Each point is reached from the start by the listed moves, each made once or not at all, plus a little noise. Say if it took an odd or an even number of moves. Then give how often each move was made.

Moves:
(1): [ 6  8 40  6]
(2): [-18  16  -2  12]
(3): [-24 -34   6  11]
Start: [ -6   8  14 -19]
Points:
[-18  34  48   0] -> even (1, 1, 0)
[-24 -15  60  -3] -> even (1, 0, 1)

Moves:
(1): [ 23 -13   3  12  13   5]
(2): [10 16 10 -4  8 16]
(3): [-16  -4  11  14  -2  20]
(4): [ -2  15 -10  19  -1  -2]
(5): [-18  -4   4  -5  29  -5]
(6): [  4  -2 -40  -5   4  20]
Start: [ 27  -2  -3   2  -1 -22]
Points:
[ 54 -18 -40   9  17   3] -> even (1, 0, 0, 0, 0, 1)
[ 18   9  11  -8  36 -11] -> even (0, 1, 0, 0, 1, 0)
[20 24  8 31  4 14] -> odd (0, 1, 1, 1, 0, 0)
[ 2 21 12 25 32  8] -> even (0, 1, 1, 1, 1, 0)
[60  0 11 10 19  0] -> even (1, 1, 0, 0, 0, 0)
[ 13   6 -41  30   0  17] -> odd (0, 0, 1, 1, 0, 1)

Moves:
(1): [ 17   7  10  -2   3   1  -2  -1 -16   8   1  -4  -6]
(2): [ -7   9  -2  -3   2 -13  -5   7   3  23 -19  -2  11]
(3): [  3 -11  14 -15   3  -4   3   4  -6  -3   6   7  -6]
(4): [  7  -9   6  26 -15  13   3  17  15  -5  -4  -1 -16]
(5): [ 12  -2  -6   9   1  -8  12  -1  13  -7  -9 -11   6]
(6): [ 1  9 14  2 14  7  8 -6 14  0  3  4  5]
(7): [ -1   6  -8   4   7   3  12   8 -10  -5   1  -1   4]
(8): [16 -3 -7 -5 -2 14 -7  4  9 -6 -7 -6  3]
(9): [ -3  27 -11  -8   1  -5  11  -4  15   6   0   1 -24]
(10): [ 3 -3 -3 -1  5  2  6  2  1 20  8  6  5]
(11): [ 1 -9  8 -4  5 -8 -5 12  3 -9 11  4  0]
Start: [-11 -15  -3 -13   5  -9 -11  -1  -2  10 -11   0   8]
Points:
[ -3   3 -12 -31  29 -41  23  26  17  34 -13   4   5] -> odd (0, 1, 1, 0, 1, 0, 1, 0, 1, 1, 1)
[ 35  18  -7 -18  38  -2  24  13  28  16  -3  -9   1] -> even (1, 0, 0, 0, 1, 1, 1, 1, 1, 1, 1)
[ 23   0  18   6   7  12 -13  19  23  32 -37  -9   5] -> odd (1, 1, 0, 1, 0, 1, 0, 1, 0, 0, 0)
[  1  21  -4 -38  25 -25  14  14 -15  60 -13   6  -8] -> even (1, 1, 1, 0, 0, 0, 1, 0, 1, 1, 0)

Moves:
(1): [-11 -12  18  -4 -12  10  -1  -6  10 -15   9   8  12   6   3  -1]
(2): [ -3 -12   2   0   0  -4 -13  -5  -8 -13   7  13  -2   1   6   7]
(3): [ 7 -9  5  6  2 -7  4 -3 -1  3 -2 -1  4  6  2  3]
(4): [ 23 -10   1  -9   3  -4  -4  -4  20  -5   0  -7   4  -2  23   7]
(5): [ -6  -2   1  -4  -3  -1   1  -2  -8  -3   2  -2  -1  -2   8 -11]
(6): [  2   1   3   2   1   2  -3  -5 -13  -1   9   3  -2   2  -7   4]
(7): [-5 10 -8 -2  3  3  0  2 -4  7  4 15  5 -1  2 -1]
(8): [ 3  0 -5 -4  2 -2  4  8 -3  1 -4 -1 -9  6  4 -1]
(9): [-4 -2  6  9 -7  2  5  8  0 -6  5 16 -8 -7  2 -6]
(10): [ 12  12  -6  -1 -16  -6  -7   6   2  -3 -21  16   0   0  -3  -6]
(11): [-5  8  1  8  4 13 -7  3  0 -2 -3 -3  6 -1 10  4]
(12): [-1 -8 -4  0 -7  7 10 -2 -1  1 -8 -5  1 -1  1  2]
(13): [  6  -9  11  -9  -5  10 -10   3   0  11 -12  13   4  -3   5   8]
(14): [ -1  12   0  -3  -4 -16   0   3   1   1   5  -5   5   2   4   5]
Start: [  5   5  12  -6   5   1   1   4  14 -12  -2  -1   3   6   0   9]
Points:
[ -9   4  29   3 -32   6 -11   3  -9 -43   4  55  23  13  30   9] -> odd (1, 1, 1, 0, 1, 1, 1, 0, 1, 1, 1, 1, 0, 1)
[ 43   1  12 -20 -25  -8   2  26  26   1 -33  40   9   6  40  17] -> odd (0, 0, 1, 1, 0, 0, 1, 1, 1, 1, 0, 1, 1, 1)
[ 10  -1  29  -8  -1  26  -3  11  26 -31  19  30  11  10  36  17] -> odd (1, 0, 0, 1, 0, 1, 1, 1, 1, 0, 1, 0, 0, 0)
[ 39   8  13 -17  -9 -28 -25   1  19 -30   0  19  10  11  22  26] -> odd (0, 1, 0, 1, 0, 1, 0, 0, 0, 1, 0, 0, 0, 1)
[ 31  -3  13 -22 -18  -5 -22   5  14 -15 -30  31  27   6  60  29] -> even (0, 1, 1, 1, 1, 0, 1, 0, 0, 1, 1, 1, 1, 1)
[  4  24  13  -2 -14 -12 -27   4 -11 -31  -3  20   9  10  16  11] -> even (0, 1, 0, 0, 1, 1, 0, 0, 0, 1, 1, 0, 0, 1)

Moves:
(1): [-3  5  1  0  5  7 -2  2 -1 12  2  0 -4  4 -5  0 -6  1  5 -1  0  3]
(2): [ 4 11  9 -1 -5  2 -7 -8  3 -6  2 -8  3  1  1 -8 -5  2 -2 -6  0 -1]
(3): [ 6  7  2  1 -4 -4  8 -2  2 -2 -8  2 -6  4 -3  4  0  3  0 -7  1  6]
(4): [-11 -12   6   6  -3  -9 -10 -13  -9  -1  -4  -1 -10   7  -6   1  -3  11
   2   1  -4   4]
(5): [ -9  -1  -1  -4  -6  -7  -2   4   0   3  -1   1  -5  12  -2  14  -7 -11
   8  -1  -8   0]
(6): [ -5   4  -7  -4   4  -2  -4   8   2  -8  -1  -1   9   0 -12   6   0   1
   0  -4  13   5]
(7): [-9  5  4 -2 14  4 -3  8  1  1  5  2 -2  3  7  4  3  5  2 -2  6 -6]
(8): [ 1 -4 10  3 -4  6  5 -1  6 -8  3 -4  3 -4 11  8 15  1  4  5  5 -3]
(9): [ -1   3  -1   3  -3   0  -4   7  -1   2 -10   2 -10  -9   2  -4   4   0
   6   1  -4   9]
(10): [ 18   5  -9  -1  10  -8   6 -13  -9  -1  -1   0   8   2   7   2  -4   9
   8  -8   1   4]
(11): [ 10   2  -3   5   5 -10  -3  -2  -1   3   4   4  -2   5   5 -10   3   1
  -1   0   5  -1]
(12): [-13   1   2  -2  -1  -1  -5  -2   0  -1  -2   1  -2  -5  -1  -1  -4  -3
   5  -6   7   4]
(13): [-12  -1  -3   4   0  -2  -1   1  -2   0  -5  -7   1   7  -1   2   7   6
  -2  -2   3  -4]
(14): [-6 -1  3  0 -1  3  6  0 -3 -3 15  3  2 -2  3 -2  0 -2  1  9 -8 -2]
(15): [-10  -9  -5   4  -4   2   1  14   6  -6  -2  -3  -8   0  13   7  -5 -10
   5   1  -2  -1]
(16): [ 6  2  5  0 -2  3  0 -6 10 -2  8  2  6 -5  7  1  7  4 -3  5 -5  5]
(17): [-3 -2 -3  1 -4  6 -2  3  0 -5 -3  9  1 -3  6 -3 -4  1  0  5  5 -1]
(18): [ 3 -6 11 -6 -3  2  1  3 -2  5 -4  9  3 -6  5 -4  3  0  8  0 -2 10]
(19): [-11 -10  -4  -3 -10   4  -9   0 -10  -4   9   7  10 -12  -4  10  -8   3
   0  -6  -1   1]
(20): [ -1   0   9   3  -3   3 -10  -5  -8  -1  -4  -3   1   0   0   4  -6  -5
  -3  -2   1   8]
Start: [ -4  -5  -3   1  -4  -1   1  -8  -5   2  -2   0  -5  -1   7   1 -10   1
   3   2  -4  12]
Points:
[-38 -13   2  12   6   2 -15   9  -9  10 -12   0 -39   5  18  10 -18   7
  23   2  -8  19] -> odd (1, 0, 0, 1, 0, 0, 1, 0, 1, 0, 0, 0, 0, 0, 1, 0, 0, 0, 0, 0)
[-60 -11   8   8 -23   6 -23  -3 -17 -23  -1  16 -27 -17  25   7 -33   9
  23  -8  -5  23] -> even (0, 1, 1, 1, 0, 0, 1, 0, 1, 0, 0, 1, 0, 1, 1, 0, 1, 0, 1, 0)
[  1  -4  24  11   2  -5  -9 -24 -20 -12   4  15  -9  -6  49 -17   2  28
  32   7  -1  25] -> even (0, 1, 0, 1, 0, 0, 1, 1, 1, 1, 1, 0, 0, 1, 0, 0, 1, 1, 0, 0)
